Each row is a point. Each copy is the shape, with its points in the same order, turned, moved and blurred by noise. Is it also mirrored, or only turned?

Shape (5 x 2):
[[ 0.27  2.08]
 [-1.36 -2.56]
 [-0.03  0.39]
 [-3.15 -2.05]
 [-0.89 -1.31]]
Copy 1:
[[ 2.13 -1.68]
 [-1.60  1.57]
 [ 0.60 -0.77]
 [-0.48  2.98]
 [-0.69  0.65]]
Copy 1 is: only turned
Copy 2 (5 x 2):
[[ 2.45 -1.25]
 [-2.03  0.17]
 [ 0.71 -0.30]
 [-3.32 -1.39]
 [-1.30 -0.45]]
Copy 2 is: mirrored

Shape:
[[ 2.65 -1.39 -1.77]
 [ 0.57  0.76 -1.76]
 [-2.28  0.37  1.04]
 [ 0.28 -1.13  2.63]
 [-1.09 -0.98 -0.47]
 [ 1.01  3.42 -2.32]
 [ 1.71  1.37 -0.26]
 [-0.10 -1.71 -0.16]]
Copy 1:
[[-3.86  0.99  0.63]
 [-0.65  2.03 -0.01]
 [ 1.59 -0.65 -1.41]
 [ 0.09 -2.09  1.16]
 [-0.37 -0.01 -1.75]
 [ 0.06  3.74  0.64]
 [-0.28  1.41  1.38]
 [-1.58 -0.86 -0.90]]
Copy 1 is: mirrored
Copy 2, 8 rows:
[[ 3.00 -0.08  2.67]
 [ 1.84  1.87  1.14]
 [-1.79  0.15 -0.72]
 [-1.70 -1.22  2.25]
 [ 0.46 -0.66 -0.01]
 [ 1.47  4.78  1.11]
 [ 0.29  1.74  2.49]
 [ 0.30 -1.26  1.01]]
Copy 2 is: only turned

Shape:
[[-1.13  1.46 -3.00 -0.82  0.37  1.89]
 [ 1.25 -1.93  2.18  0.16 -0.76 -1.46]
 [ 0.39  2.51 -2.50 -1.60  1.66 -0.54]
 [-0.89 -0.93 -0.28  2.58  0.63 -0.20]
 [ 0.16  2.33 -0.33 -0.61 -0.48 -1.94]
 [-2.02 -0.91 -1.58 -0.34 -1.24 -0.61]
 [-1.78 -1.10 -0.81 -0.38  1.43 -0.66]
 [ 0.33 -1.77  3.71  0.28 -0.61 -0.38]
 [ 2.03 -3.66  1.36  1.71 -1.08 -2.08]]
Copy 1 (9 x 6):
[[-1.22  0.36  0.34  1.30 -4.04  0.22]
 [-0.70 -0.08 -0.91  0.58  3.25 -0.09]
 [ 0.60 -0.94 -0.13 -0.04 -3.23  2.20]
 [-0.08 -1.42 -0.50  2.87  0.15 -1.89]
 [ 1.13 -0.07 -1.86 -0.85 -1.09  0.48]
 [-1.77  0.45 -2.47  2.19 -1.12 -0.26]
 [-1.75 -2.01 -1.39  1.91 -0.73  0.24]
 [-1.57 -0.58 -0.48 -0.29  3.59 -1.57]
 [-0.03  0.24 -0.97  2.74  4.54  0.02]]
Copy 1 is: mirrored
Copy 2 (9 x 6):
[[-0.63  0.06  3.03  0.44  2.37 -0.35]
 [-1.05 -1.13 -2.11  0.03 -2.89  1.50]
 [-2.25 -1.99  2.14 -1.03  2.51  0.03]
 [-2.78  1.04 -1.10  0.97 -0.08 -0.97]
 [-0.65 -2.38 -1.11 -0.67  1.75  0.96]
 [-1.05  1.46  0.08  0.85  1.03  1.72]
 [-2.93  0.03  0.47  1.83  0.33  1.33]
 [-0.54 -1.50 -2.75  1.94 -3.12  0.47]
 [-2.61  0.76 -2.96 -0.86 -4.12  0.89]]
Copy 2 is: mirrored
Copy 3, 9 rows:
[[ 1.56 -0.28 -1.74 -1.36 -2.77  0.38]
 [-1.94  1.03  1.51  0.66  2.74 -2.23]
 [ 1.00  1.53 -2.72 -0.50 -2.17 -2.58]
 [ 0.86  0.90  0.12  0.69  1.25  1.52]
 [-0.43  0.89 -2.86 -0.98  1.19 -2.23]
 [-0.74  0.91 -0.21 -1.67 -0.16  0.87]
 [-1.02  1.72 -0.41  0.96 -0.51  0.92]
 [-3.00 -0.85  1.22  1.99  2.70 -1.24]
 [-1.31  1.66  3.29  0.94  3.72 -0.89]]
Copy 3 is: only turned
Copy 4:
[[-0.56  2.98  0.40 -0.26  0.48 -1.31]
 [ 0.27 -3.48  0.77 -1.17 -0.19  1.52]
 [-0.07  1.88 -0.02 -1.07  3.90  0.22]
 [-0.58 -0.96 -2.20  0.71 -1.52 -0.34]
 [ 1.28 -0.30  0.05  1.28  2.58  1.04]
 [ 0.49  1.09  0.34  0.72 -1.30  1.52]
 [-2.35  0.49 -0.24  0.07  0.17  1.76]
 [-0.93 -4.58  1.04  0.75 -1.00  0.38]
 [ 0.18 -4.51 -1.50 -1.83 -2.11  2.23]]
Copy 4 is: mirrored
